Each point is reached from the start by the listed moves, each made 0, 1 or 2 times, or once backwards (-1), plus a little noise. Say if it took an odd or an even number of moves. Then give how often each move was made.

Moves:
(1): [ 24 -32  -1  -1]
(2): [ 1 -1 39 21]
(3): [-36 -25 -10   9]
Start: [ 21   1 -12   1]
Points:
[-71 -20  44  61] => odd (-1, 2, 2)
[-51 -51 -72   0] => odd (0, -1, 2)
[21  0 26 21] => odd (0, 1, 0)
[ 56  30 -40 -30] => even (0, -1, -1)

Moves:
(1): [  7 -12  -3  12  -4   6   7]
(2): [-1 21 16 21 -7 18  5]
(3): [-14  28 -19  -6 -13 -17   4]
(4): [-34  10 -20  -6   6   8   3]
(5): [ 8 -9 14 -5 -7  5 15]
(6): [-29   9   1  -9  -8  -6  -6]
Start: [  0  -3 -11  -5  10  -4   4]
Points:
[-48  -3 -20  24  25  52  19] => odd (1, 1, -1, 2, 0, 0)
[-75  95  -8  -2 -44   9  48] => even (0, 2, 2, 1, 2, 1)
[-31  84  -8 -11 -34 -41   1] => even (-1, 1, 2, -1, 0, 1)

Moves:
(1): [ -8  11  10  20 -23  -4   8 -19 -14  21 -10  -7]
(2): [ -5 -16  -4 -21   4  -7   1  15  13  -2 -19   1]
(3): [ -8   4 -15  -6   0  -2  -3   3  -1 -11  -1  -5]
(4): [ 1  9  6  7 -8  0 21 -5 -3 -6 -7  9]
(5): [ 10   0  11 -15   4   6   1  -9  13  -4   2   7]
(6): [-10   6  -6 -15  -8   0  -2   9   9  -7  -2   3]
(7): [  8  29   7 -10  -2  15   0  17  -9  -6   1   8]
(8): [ 14 -23  13  -5  22   6   3 -18  -9 -24  25   4]
(9): [ -1   4  14  -3  -3  13   7  -4  -3 -15  -7  10]
Start: [-2 12  9  8  9 14  6 -1 -2  0  1 11]
Points:
[-11  48  59 -33 -33  39  30  24  17  11 -82  42] => odd (1, 2, -1, 0, 1, 0, 1, -1, 2)
[-42   8  25   3 -52  -7  63   3  27  25 -95  31] => even (1, 2, -1, 2, 0, 1, -1, -1, 1)
[-22  -5 -10 -69   8   5  44  21  72 -50 -69  40] => even (-1, 2, 2, 2, 2, 0, -1, -1, 1)
[ -6   9 -37  21  38  15 -28  13 -21 -24  34 -12] => odd (-1, -1, 2, -1, -1, -1, 0, 0, 0)
[-36  47 -15 -34 -22  12 -21  79  20  24 -40  11] => even (0, 1, -1, -1, -1, 2, 1, -1, 0)

Moves:
(1): [ -3 -20   5  11   4  -1   9   7  11  -9   0   1  -4   6   7]
(2): [ -7  10 -16  19  13   9   2   0   7   8 -16   5  -2 -13   0]
(3): [  7  -7   7   1   8 -10  -4 -10  -3   2  -6 -11  -3  -8  14]
(4): [ -3   8   3   2   2   5  11   8  -8   1  -8 -13   1  15   7]
(5): [-11   1  14 -10  31   5   5   4  11 -14  -9  17   4   2 -21]
(6): [  2   8   3  -9   8 -21  21 -11   0  10   2   0   3  -8  -3]
(7): [-11  12  -3   3   4  -8  -9  20  17  -2  18 -10   6 -12   7]
(8): [ 16   1 -10  -6   2  -2 -11  18   0  -2  -7   3  -3  -4 -12]
(9): [  8  -6 -14   2 -10  -9  -3   6   2   0  -2   9  11  13  12]
(10): [ -2  -5  -6   7   3  -4   9   2 -20 -17   4  -3   9  -7  -1]
(11): [ -1   6  -3  -6  -3 -12  11  21   2  -5 -10  -5 -19 -10   4]
(12): [-11 -13   6   4  -9   3   8   8  -1   3   5  15 -11  -1  -7]
Start: [-1 -5  2  8  3  5  3  1  6  1 -1 -8  5 -2 -2]
Points:
[ -8 -30  16 -40  -7 -36  62 -15 -25  -3  19  70  15   1 -66] => even (-1, -1, -1, -1, 1, 2, -1, 0, 1, 1, 0, 2)
[-35  51 -14  13  75 -53  21   9  16 -29  16 -32  34 -94   9] => odd (-1, 1, 1, -1, 1, 1, 2, -1, 0, 2, 1, -1)
[ 17  25   0 -13 -36 -17   2  69  11  17   5 -63 -21  19  33] => even (0, -1, 0, 2, -1, 0, 1, 1, 0, -1, 1, 0)
[-26 -67  34 -14  41   4   6  95  72 -55  24  70 -12   0 -82] => even (2, -1, -1, -1, 2, 0, 1, 2, 0, 0, 0, 2)
[ 27   7  -6 -21 -16 -26   9  12   1  20 -51  -8 -37  -5  18] => odd (-1, 0, 1, 0, 0, 0, -1, 0, 1, -1, 2, 0)
[-22  23  48 -21  34  21 -63   8  45  -2  41 -28  22 -15 -14] => even (-1, -1, 1, 0, 1, -1, 2, 0, -1, -1, -1, 0)
